Rows are points. Any point is a mix of the corners, with weights that add up to 1. It lies inside the corners' shape when no weight is negative. Is each point inside? If not, which corners have a negative weight?

Corners:
(1): [0.6 0.8 5.8]
(2): [ 1.5 -6.4 -1.7]
(3): [ 2.4  4.1 -1.9]
(4): [ 4.0 -2.9  0.0]
Points:
[ 2.2 -2.5  2.9] -> outside (3)
[1.4 1.7 4.1] -> outside (2)
[ 3.7 -2.7  0.1] -> inside
[ 1.5 -4.6 -0.3] -> inside
[ 1.5 -3.8  1.9] -> outside (3)
[1.2 0.7 1.8] -> outside (4)

Corners:
(1): [-1.5 -5.1 -0.4  2.9  0.9  2.3  1.0 -2.3  2.5]
(2): [ 1.6 -4.7  0.6 -1.1  0.9  1.2  8.2 -0.3  0.4]
(3): [-1.0  5.7 -4.4 -2.3 -3.2 -0.8 -4.9 -1.8 -0.9]
(4): [ 0.9  3.5  0.3 -0.4 -4.2  2.2 -8.4  2.2 -5.3]
(5): [ 3.0  6.7  0.8 -1.0 -7.6  0.1 -9.1  2.8  2.4]
(6): [-0.1 -2.3 -3.8 -0.4 -0.5 -2.8  1.2  3.6 -0.6]
(7): [ 2.3  0.7  1.4 -0.2 -5.1 -4.3 -4.9 -2.0 -1.5]
(8): [-0.9 -2.2  1.4 -1.8  6.2 -2.2  3.6  0.6  1.4]
(9): [ 4.3 -1.0 -0.9  3.2  3.9 -1.2  4.7 -0.3  0.8]
(10): [-2.3  8.5  1.9  3.4 -5.2 -1.9 -2.2  0.5 -0.8]
Points:
[ 1.2 -0.6 -0.9 -5.9 -1.7  0.1 -2.7  2.2 -2.4] -> outside (1, 9, 10)
[ 0.1  0.4 -0.7  0.5 -0.6 -1.1  0.6  0.0  1.3] -> outside (4)
[-2.6  1.8  0.7  2.4  3.1  1.8  4.7 -1.5  0.0] -> outside (5, 6, 7)
[ 0.3  3.4 -1.0  0.3 -2.7 -0.7 -5.0  0.1 -0.3] -> outside (2)
[ 1.7  0.6  0.3  1.4 -0.8 -0.9 -0.6 -0.7  0.3] -> outside (6)
[-0.1 -0.7 -0.2 -0.8  1.5 -1.5  0.6  1.2 -0.1] -> inside

Corners:
(1): [ 2.7  0.3 -2.4  5.8  0.1 -2.5  0.5 -2.1  0.2 -0.3  0.9 -3.3 -3.9  1.0
 -3.2  0.2 -2.2  0.1]
(2): [ 4.0  2.0 -2.8 -4.8  0.6 -1.0  5.8  2.3  1.1 -1.9 -3.7 -0.8 -2.8 -4.6
 -3.5  4.5 -1.2  3.3]
(3): [ 2.0 -2.3  1.2 -3.5  1.1 -2.1 -3.1  1.6 -3.0  0.4  4.3  1.0 -5.1 -2.0
 -4.8  7.8 -3.3  1.7]
(4): [ 2.6 -0.7 -0.8 -0.5 -1.6 -2.6  3.8 -1.6  0.6  3.1 -2.0 -2.9  3.6  1.3
  4.1 -7.2  0.1  7.5]
(5): [10.1 -0.4  1.9 -1.9 -5.8  1.4  0.5  2.9  0.2  1.0 -1.5 -0.1 -1.2  1.4
 -3.8 -1.5  0.4 -1.9]
(6): [ 7.7  3.7  7.4  2.5  5.5  5.0 -6.5 -3.0 -6.6  4.6 -2.9  4.5  2.5 -3.8
 -2.1  4.2  2.5  0.2]
(7): [-3.0  0.3 -2.2 -1.7 -2.5  1.9 -1.9  0.3 -3.6 -4.1  5.3  1.3  2.9 -0.2
 -1.1  0.9  0.8  1.4]
(8): [-1.5  3.5  1.3  0.7  2.9  4.2  1.2 -2.5 -1.9 -0.5 -3.0 -1.2 -2.1  4.5
 -1.1 -2.9 -1.4 -5.9]
(9): [-1.8 -3.4 -0.3 -1.3  2.4 -3.4  3.7  3.1  2.2 -2.7  4.0  0.2 -2.4  3.7
 -4.1  1.2  1.9  4.9]
(10): [-3.9  0.3 -0.2 -5.1 -3.9  0.2  3.2 -3.6 -1.3 -1.1 -5.9 -4.3 -2.9 -2.7
 -1.9  2.4  4.1 -4.4]
(11): [ 2.1 -3.1 -0.7 -4.9 -0.6 -2.0  1.2  2.1  0.5 -1.5 -7.0  2.0  0.8 -0.8
 -1.5  0.7 -0.4 -0.5]
(12): [ 2.7 -1.0 -1.0 -0.9  5.7 -0.3  1.7 -5.7  1.8  0.4 -3.5 -0.6 -4.5 -2.7
 -1.9 -5.4  0.2  6.9]
(13): [-0.8 -1.5 -3.9  3.1 -0.5  7.1  1.4 -1.3  1.0 -3.3 -2.6 -9.0 -0.1  2.8
 -2.0  1.4  1.4  3.2]
(14): [-2.2  1.4  0.5 -1.6 -1.2 -0.9  0.5 -4.0  1.4 -1.6 -5.4  3.0 -1.3  5.5
 -2.6 -2.3 -0.5  2.3]
(15): [ 0.8 -0.4 -3.9 -4.1 -8.0  2.4 -3.1  6.2 -4.8  0.7 -0.9  0.3 -6.3 -1.2
  0.2  5.4  5.7 -3.7]
(16): [ 6.0  0.7 -0.9 -0.6  3.2 -1.8  5.1 -0.2  1.4 -6.0  1.2 -4.2 -4.8  2.3
  2.7 -1.7  1.0  5.0]
(17): [ 1.9  0.8 -1.4 -5.0  3.5 -2.5  2.4 -4.7  3.6  1.8 -1.8  1.6  4.4  0.5
 -1.2  0.9 -0.4  2.2]
(18): [-2.5  4.1 10.6  2.6 -1.5 -0.4 -2.4  3.7  5.5  0.1  3.3  1.9  0.4 -4.7
  7.2  6.9 -2.2 -4.1]
(19): [-3.1  3.7  2.1  0.8  2.4 -1.5 -2.9 -3.4  3.8 -1.0 -6.4 -4.7 -2.2  2.1
 -3.1 -6.2  1.4  0.5]
Points:
[ 1.6  0.0  0.1 -1.4 -0.9  0.1  0.8  1.2 -0.6 -0.8 -0.2 -0.4 -1.2  0.0
 -1.6  3.1  0.1  0.3] -> outside (12, 19)
[-3.8  0.5  3.4  1.6 -3.0  3.5 -6.1  0.3 -2.0  0.0 -1.9  0.0 -3.4  0.6
 -3.3  1.2  2.1 -5.7] -> outside (2, 4, 16, 17)
[ 0.2  1.0  1.1 -0.8  3.1 -2.7  2.0 -0.6  1.6 -0.5 -1.7 -0.6 -3.5 -0.3
  0.0  1.5 -0.3  1.7] -> outside (5, 7, 13)
[-0.4  0.7 -2.2 -2.6  2.4  1.3  2.0 -2.7 -0.7 -1.7 -2.9 -1.4  0.2  0.3
 -1.2 -0.7  2.0  3.1] -> outside (1, 3, 5, 18)
[ 2.2  0.9  0.2 -1.0  0.6  0.3  0.6 -0.9 -0.6 -0.1 -2.0 -0.4 -1.5 -1.0
 -1.9  1.4  0.5  1.1] -> inside
[-1.6 -1.3 -0.3  0.5  1.1  1.7 -1.4 -1.2 -2.2 -1.4  2.4  0.7 -1.9  0.6
  0.9  5.8  0.9 -0.3] -> outside (2, 4, 5, 19)
[ 2.1  0.5  0.4 -1.2  0.9  0.1  0.3 -0.7 -0.5 -0.2 -0.9 -0.7 -1.3  0.2
 -0.9  0.8  0.4  1.4] -> inside
[-0.4  0.6  1.0 -1.7 -0.8 -0.1  1.9  0.7  1.3 -1.2  1.7 -1.1 -2.4 -0.3
  0.7  2.2  0.0  1.1] -> outside (1, 6, 11, 19)
[-1.7 -1.1  2.0  0.9 -0.9  1.2 -1.4  1.5 -2.2 -0.7  2.6  0.7 -3.1  0.8
  1.6  3.0  0.9 -0.6] -> outside (2, 5, 17, 19)
